Rows are points. Each copy is the shape, with its points in the same order, turned, moved and blurred by noise. Some copies are also mirrored. Which?
(in the rows, 128 means zero)

Shape (9 x 3)
[[111 130 118]
 [ 71  33  96]
 [137 131 150]
 [101 134 150]
 [112 135 135]
 [134 146 108]
 [147 144 141]
 [ 95  65  98]
 [129 166  75]]
Copy 1 (9 x 3)
[[111 136 140]
 [ 76  64  67]
 [149 117 161]
 [108 110 165]
 [111 124 148]
 [134 153 141]
 [149 133 162]
 [100  93  89]
 [128 187 123]]
Copy 1 is: only turned
Copy 2 (9 x 3)
[[125 110 119]
 [121   7 106]
 [138 123 160]
 [104 111 154]
 [117 125 129]
 [143 142 110]
 [145 147 148]
 [140  43 112]
 [133 152  74]]
Copy 2 is: only turned
Copy 3 (9 x 3)
[[153 125  93]
 [204  34  74]
 [132 123 130]
 [164 133 130]
 [152 131 111]
 [127 142  86]
 [116 138 124]
 [175  63  77]
 [126 160  56]]
Copy 3 is: mirrored
Copy 4 (9 x 3)
[[110 127 119]
 [153 202  50]
 [141 110 147]
 [117 138 147]
 [117 127 132]
 [107  97 112]
 [133  95 144]
 [144 165  69]
 [ 76  84  96]]
Copy 4 is: mirrored

Shape (7 x 4)
[[108 122  80 145]
 [ 66 150 119 152]
 [130  91 159 150]
 [140  42 195  49]
 [ 63 142  81 159]
 [106 165  93 141]
 [146 108 184  98]]
Copy 1 (7 x 4)
[[188 108 116 152]
 [207 165 157 144]
 [118 115 160 159]
 [ 74  43 204  80]
 [223 145 150 155]
 [191 148 110 130]
 [ 87 124 159 104]]
Copy 1 is: mirrored
Copy 2 (7 x 4)
[[ 68 135  96 137]
 [ 69 168 151 148]
 [109  82 145 149]
 [141  32 175  48]
 [ 41 168 124 150]
 [ 91 172 104 142]
 [154  86 160 110]]
Copy 2 is: only turned

Shape (13 x 8)
[[ 91 123 166 113 111 176  93 167]
 [110 145 145 110  99  97  92 138]
 [136 146 142 191 108 102 114  74]
 [ 93 144 136 141 149  95  98 103]
 [142 120 154 175 111 124 202 148]
 [138  83 145 117 104  98  98 124]
 [128 134 111 177 121 119  89 164]
 [114 147 123 123 102 249 149 163]
 [119 139 165 127 135 127 106 171]
 [151 146 129 154 156 120 120 171]
 [107 104 147 122  95 125 187 158]
 [144 152 144 126 101 126  90 124]
 [147 109 137 114 120  97  95 158]]
Copy 1 (13 x 8)
[[123  87 197 180 101 151 120 114]
 [126 121 144 147  80 104 152 116]
 [ 99 202 160  95 113 132 165 112]
 [105 155 142 141 121 107 150  76]
 [ 86 127 168 105 170 148 173 182]
 [ 90 101 154  99  85 108 130 112]
 [ 71 158 154 160 104 115 109 149]
 [143 100 181 180 147 229  96 156]
 [119 114 179 163 126 101 130 132]
 [102 141 156 147 148  95 110 154]
 [ 97  75 149 125 145 154 176 157]
 [137 140 159 126  86 124 126 129]
 [102 101 148 123  96  89 117 134]]
Copy 1 is: mirrored
Copy 2 (13 x 8)
[[ 70 117 140  76 141 142 137 191]
 [ 84 147 102  94  94  96 142 155]
 [ 98 122 131 174  90  76  93 126]
 [ 81 151  86 136 134  83 110 137]
 [128 108 178 155 130 123 174 101]
 [123  94  94  91 101  95 134 141]
 [ 99 118 106 163 108 111 154 190]
 [ 94 134 188 112 140 227 124 184]
 [ 99 139 134 103 142 103 158 179]
 [135 146 128 149 139 107 162 180]
 [105 110 150 103 125 144 184 100]
 [110 142 127 109  89 106 116 169]
 [132 120  97  98 108  97 158 169]]
Copy 2 is: only turned
Copy 3 (13 x 8)
[[ 73 155 155  94 144 134  82 139]
 [110 120 152 115 102  81 104 136]
 [109 109 122 205  95  99 137 135]
 [102 126 114 145 128  63 128 113]
 [ 89  92 122 130 110 178 185 146]
 [115  71 132 124 115 112  77 123]
 [102 118 107 136 139  99 114 197]
 [ 91 214 118 102 119 206 104 160]
 [100 128 154 103 152 111 122 148]
 [130 122 122 122 159 117 148 173]
 [ 78  96 123  84  94 162 146 126]
 [132 130 153 145 111 109 100 149]
 [129  84 137 109 137 104  94 151]]
Copy 3 is: only turned
Copy 4 (13 x 8)
[[114 110 174  81 110 126  75 157]
 [123 137 145  96  95  76 129 130]
 [ 72 158 117 142 127 106 126  64]
 [ 80 145 129 127 141  73 128 138]
 [114 106 166 177 110 173 160 101]
 [148 100 124 126 117  80 111 104]
 [132 175 133 146 105 122  95 135]
 [107 108 146  64 117 229  91 160]
 [131 139 182 113 122 109 117 148]
 [142 170 158 142 138 135 130 142]
 [124  72 161 141  87 145 154 134]
 [126 147 136  90 120 107 119 101]
 [167 129 141 123 117  86 119 128]]
Copy 4 is: only turned

Shape (14 x 9)
[[139 128 110 137 118 198 142 100 126]
 [113 152 129 126 160 113 151 148 140]
 [143  94 104 130  77 175 122 151 146]
 [125 128 124 102 102 188 127  95 136]
 [172 132   7 131  78 148 167 136 145]
 [106 124 104 122 155  92  96 116 147]
 [111 147 129 134 127  60 157 123 122]
 [129 170 110 163 123 103 132 133 142]
 [157 150 144 113 146  94 106 124 110]
 [160 105 100 107 127 188 140 143 142]
 [126 134 151 116 136  59 136 118 144]
 [102 178 138  89 131  73 103 152 133]
 [135 182 150 136 150  48 113 129 177]
 [127 145 110 149 129  94 115 142 115]]
Copy 1 (14 x 9)
[[ 93 122  75 159 117 153 130 111 161]
 [129 162 149 143 127 118 133 138 111]
 [138  90  77 141 117 137 143 158 189]
 [ 79  94  72 138 129 144 121 132 143]
 [121 150  45 182  85  79 205 155 193]
 [153 115 115 145 124  72 110 129  94]
 [141 175 130  97 125  73 134 129 119]
 [156 174  91 140 142 110 140 128 124]
 [147 134 111 106 105 126 147 122  77]
 [109 100  99 169  87 150 146 150 158]
 [147 153 128  89 110  90 113 148  95]
 [144 132 131 102 160  92 155 158  69]
 [170 190 112 112 135  94 110 163  58]
 [167 143 110 126 130 103 151 116 119]]
Copy 1 is: mirrored
Copy 2 (14 x 9)
[[ 92  79 133 155 122 159 160 150 117]
 [109 146 126 107 127  92 144 108 150]
 [127  72 129 130 118 190 139 126 165]
 [109  80 119 136 101 166 143 140  95]
 [ 39  88 100 120  76 185 173 162 218]
 [ 98 145 100 131 114 141  90  77 144]
 [121 167  78 111 122  96 117 136 161]
 [112 169 118 141 107 129 148 131 168]
 [107 172 105  82 141 153 118 125 119]
 [ 89  71 136 106 126 171 169 119 140]
 [137 167  58 101 133 118 121 102 139]
 [137 177 119  70  87 117  95 103 143]
 [134 224  91 110 107 123 142  76 146]
 [108 168 120 118 134 142 112 132 168]]
Copy 2 is: only turned
